Rows are points. A path goes straight from each point to the next, and from the last back to the first. The post is the endless flat space through its rows: a point in 2 columns, a line in 3, a plane in 4, and so on, so that a path can go around it. Count how often the path circles the post. Going back the other way cancels.

Post (2 x 3):
.13	.04	-.17
-.40	-.09	.32
Path (25 x 3):
-.10	.02	-.23
-.02	-.41	-.18
.08	-.34	-.14
-.38	-.10	-.14
-.33	.07	-.04
.58	.31	-.41
.34	.23	-.15
-.30	.36	-.11
-.32	.31	.19
.29	.12	.05
.02	-.25	.13
-.06	-.41	.07
.62	.00	.02
-.12	.35	.39
.24	.21	-.01
-.23	.42	.14
.15	.23	-.66
-.07	-.27	-.31
-.08	-.30	.28
.32	.03	.00
-.25	-.32	.30
-.29	-.50	.39
-.08	-.07	.69
-.82	.07	.86
.27	.31	-.48
Times around: 1

Post (5 x 6):
.11	-.48	-.28	-.06	-.20	-.04
-.27	.53	-.15	.11	-.39	-.16
-.05	-.01	-.07	.01	-.13	.39
-.05	.02	.28	.22	.20	.19
.00	.06	.03	-.44	.32	.03
Path (32 x 6):
-.01	-.04	-.50	-.21	-.06	.01
-.01	-.83	-.67	.16	-.32	-.17
.11	-.49	-.36	.05	-.14	-.06
-.10	-.25	.02	.25	.10	-.41
-.40	.30	-.08	-.30	-.29	.26
-.19	.26	-.14	-.14	-.64	.32
.03	.72	.21	-.15	.05	.20
.20	.20	.12	.22	.33	-.58
-.38	.80	-.09	.14	-.23	.12
-.20	-.28	.02	.85	-.49	-.05
-.24	.19	.28	-.32	.11	-.04
.07	-.10	.20	.09	-.05	-.55
.16	.04	.17	.24	.08	-.12
.20	-.03	-.48	.12	-.18	.07
-.20	.32	-.17	.35	.06	-.16
-.36	-.11	.21	.06	.45	-.30
-.42	-.07	-.40	-.30	-.88	.92
-.54	.50	-.35	-.32	-.41	.47
.04	-.42	.28	-.28	.42	-.45
-.02	.02	.39	.17	.16	.25
.57	-.63	-.03	-.12	.24	-.09
-.06	.39	-.19	.16	.02	.19
.06	-.50	.03	.45	.03	.39
-.32	.25	-.12	.18	-.47	.42
-.26	-.10	.18	-.41	.19	.29
.03	-.77	-.26	.12	.03	.09
.11	-.45	-.13	.29	.15	-.16
-.10	-.25	-.84	-.59	-.39	.00
-.43	.12	-.01	-.02	-.20	.19
.03	-.78	.10	.31	-.43	-.09
.07	.04	.04	-.14	.01	-.44
.24	-.12	.04	-.05	.32	-.18
Times around: 4

Post (8 x 9):
.48	-.06	-.49	.30	.27	.10	.26	.53	.11
-.06	.22	.22	-.38	.53	-.11	-.06	-.19	-.34
-.04	.19	.06	-.22	-.22	.19	-.37	.00	-.01
.19	.30	.09	.08	.34	.01	-.05	-.43	-.04
.04	.07	.25	-.33	-.30	-.21	.07	.10	.02
.33	-.08	-.39	.16	.45	-.10	.27	.25	.33
.03	.27	-.13	-.06	.27	.00	.40	-.11	.12
.12	-.20	-.21	-.22	-.39	.23	.07	.04	.06
Path (22 x 9):
.53	.24	.24	.30	-.11	-.10	.03	.07	.04
-.10	.14	.33	-.10	-.12	-.01	.22	.29	-.02
.09	.07	.02	.07	-.06	-.12	-.04	.23	-.09
-.06	-.17	-.42	-.36	.12	-.32	.02	-.13	.46
.19	-.04	.07	-.52	.07	-.05	.11	-.36	-.25
.23	.06	.45	-.23	-.02	-.08	.07	-.75	.12
.21	-.25	.60	-.32	.28	-.36	.34	.27	-.38
.12	-.55	-.34	-.23	-.58	.01	.49	.22	.33
.36	.00	-.55	.21	.15	.03	.03	.25	.09
.62	.72	-.14	.55	.30	-.38	-.11	-.35	.94
.20	.24	.10	-.19	.43	-.14	-.15	.47	-.06
.08	.12	-.26	-.34	.59	.22	-.45	-.05	-.17
-.21	.14	-.25	-.45	.32	-.05	.63	.06	-.43
.26	-.11	-.38	.07	.37	.16	.68	.10	-.34
.28	-.17	.03	.09	.15	.25	.22	.22	-.14
.02	-.18	-.04	-.66	.02	.14	.47	-.05	-.23
.90	-.21	-.37	.13	.29	.26	-.38	.68	-.14
.37	-.07	.38	.15	-.09	.15	-.39	-.12	.00
-.17	.15	-.13	-.06	-.39	.20	.64	-.05	.07
-.04	-.11	.00	-.14	-.25	-.30	.74	-.49	-.01
.29	.17	-.13	-.03	-.21	.05	.11	.24	-.13
.42	.37	-.03	.01	.81	.18	-.37	-.49	-.26
Times around: 2
